Each wall is flat, endless, passes through zero and stands at right angles to its row. A trip goes straight from one point to another. Which walls does it cross, in order?

Walls:
(1): [ 30 -35 -43]
(2): [ -5 -31  -7]
(3): [-25 -20  25]
(4): [ -7 -43  14]
(5): [10 28 26]
(6): [56 19 32]
Trips:
[ 27  67 -46] to [-16  58 -33] -> 1, 6
[29  1 65] to [  6 -52  40] -> 2, 5, 1
[ 49 -16  28] to [  4  40 -63] -> 2, 4, 5, 6
[ -4  26 -33] to [-65  11 -26] -> 1, 3, 2
[-10  15  -7] to [-63 -51 -18] -> 5, 3, 2, 4, 1
[ 24 -23  63] to [  6 -14  37] -> none

Walls:
(1): [-12  21 -26  17 -18 -25 -13 -14  30]
(2): [-38   8  16   5   4 -46  37 -40  53]
(3): [-47   9  18  -9  36  21 -33  32 -19]
(4): [ 28 -17 -14  65 -17 -10 -25 -22  21]
(5): [-64 -80  40  38  37  13  18   8   8]
(6): [ 13 -28 -28  20 -30 -24  27  15   1]
Trips:
[  7   8   1 -12 -12 -25 -20 -21  14] to [ 32  32 -13  20 -50 -39 -21  38 -45] -> 6, 2
[ -6   4  31 -28  30  27 -17 -60  65] to [  2  32 -41 -35  22   2  22   8  31] -> 5, 3
[ 43  18 -19  63 -17   6  15   7 -12] to [ 44  59  -6   3  -2  13 -50 -34  22] -> 6
[-26  30  -8  13  -7 -47 -45  30  35] to [-38   8  28 -59 -68 -32  24  29   6] -> 6, 4, 3
[ 11 -30  43  13  33  55  -8  -6 -32] to [-13  55   4 -56  -5 -67   0  27 -13] -> 5, 2, 1
[ -1  49 -31  -1  24  -2 -44  24 -20] to [-26  59   0 -26 -10  24   8 -17  -7] -> 2
[-27  22  22  20 -26  27  11 -53  -7] to [-12  17 -27   6  27 -66 -34  12  19] -> 5, 3, 6

Walls:
(1): [ 27 -64 -34  15  -4 -67  19  16 -75  14 -29  31 -56 -25  -3  22   5 -14]
(2): [-47 -39 -15  46 -15   8  46  31   9  32  10  18  -2  32   9 -13  17   7]
(3): [ -9 -24 -40  20   5 -17  -2  56 -13  72 -17 -13 -57  71 -26 -28  48  34]
(4): [ 19  34 -16 -44  47   6   5 -28  28  36  12  11  26  45 -22 -29 -11 -45]
(5): [-37  69  12  14 -58   5  -6  20 -11 -11 -41 -20  19  84 -31  33 -14   4]
(6): [ 35 -30 -15 -30   5 -27  24 -27  32 -39  38  29 -42   2   7  29 -19 -26]
(7): [  9   3  30  42  18  27  10   5 -39  -7 -17  24  12  18  20  47 -12   8]
(8): [ 19  13  -8  52 -34 -41 -22  24   9  10 -57  21 -13 -11 -53  23  12  34]
Trips:
[-24 -34 -31  29  57   2   9 -51  74  66  42  11  17  28  20  56  -8   8] to [ 17 -44   0  33  82 -16 -27 -17 -57 -14  26 -40 -33  13 -24  65  19  35] -> 1, 4, 2, 8
[-64 -10  20  24  68 -26  18 -17 -48  -3 -15 -37  -3 -20   0 -27  72  -4] to [ -5 -49 -13 -20  -4 -42  70 -16  19 -20  18 -23 -87  26 -48  27 -18  13] -> 7, 6, 8
[ 34 -31 -55  12  -3 -48   1  -3  24  -5 -17 -31  -5 -21  13  12 -24 -29] to [-10  18  15  -9 -44  -3 -30  26 -10 -56  26   7   2  52  49 -41  49  18] -> 3, 5, 8, 2, 1, 6
[ 43 -26 -50 -40  -6  -6   2  17 -45 -49 -26  -2 -66  46 -20  19  -2  62] to [-37  -5  59  29 -14 -11  22 -11  24 -43 -28  12  -7  -3  -8  26   8  50] -> 2, 3, 1, 6
